Each row is a point. To make a cloud, some directions were put in groups of two or more. Within a group, all points are equally far from the middle, so they leave a hole (a ring in 2 directions, a hollow ball in 3). The other directions are filled evenly. Then the cloud was stretched, turned, moved and blurred a little. Count the holes, and give their numbers of directions, smallest first.
In the rows, zero is written as 128.

Cloud (19 x 3):
107 101 97

113 172 110

132 91 151

88 85 80

161 163 130

77 134 75

115 129 120

110 64 147

165 154 138

97 134 95

175 118 150

169 141 135

140 125 138

147 146 167

121 130 63

119 142 68

96 111 94

131 130 165

86 140 161
Holes: 0

Cloud (28 x 4):
193 141 152 146

88 125 102 134

149 168 121 88

142 101 161 165

129 154 83 137

147 154 88 101

171 104 95 117

121 85 114 113

192 140 157 140

130 87 125 158

132 185 158 135

147 171 122 89

186 108 133 156

115 156 144 180

115 159 91 113

177 165 137 160

106 167 169 136

112 89 113 142

164 156 105 165

190 150 160 132

95 156 108 107

140 112 173 96

89 134 99 130

99 114 112 162

180 167 156 131

137 178 131 95

170 138 88 141

138 159 103 170
Holes: 2 (2, 2)

Cloud (50 x 6):
110 113 166 133 187 148

135 153 131 131 99 199

99 112 173 121 163 109

106 71 127 153 160 155

143 173 149 104 96 158

158 156 118 93 123 140

75 152 153 107 110 181

163 129 149 108 153 117

71 121 125 179 132 129

98 124 111 171 82 143

127 100 182 97 106 159

98 114 167 88 167 145

137 153 190 118 96 160

120 150 127 140 86 103

152 135 98 175 137 162

151 119 116 148 72 155

137 90 88 147 110 161

153 104 86 136 127 153

151 98 131 100 92 142

78 125 121 164 90 134

134 77 151 133 168 142

167 83 125 175 115 135

106 135 149 122 186 174

112 111 181 82 124 138

131 59 129 151 112 154

117 155 138 188 110 173

135 64 123 133 145 145

84 151 122 112 174 155

116 149 116 162 112 98

127 173 112 99 125 133

148 114 166 144 173 175

78 181 156 134 122 149

125 153 124 194 130 162

114 186 127 115 113 130

119 182 137 109 98 158

164 153 125 109 131 180

142 74 158 113 114 163

153 76 157 166 99 145

147 158 163 141 82 164

127 122 184 185 140 164

141 153 175 173 98 165

131 154 189 96 113 164

123 188 131 100 135 148

122 183 133 111 159 152

119 114 155 139 127 83

75 123 143 183 125 164

76 127 119 130 170 129

170 94 151 107 116 158

167 141 119 110 104 170

150 123 116 187 89 139
Holes: 2 (3, 3)
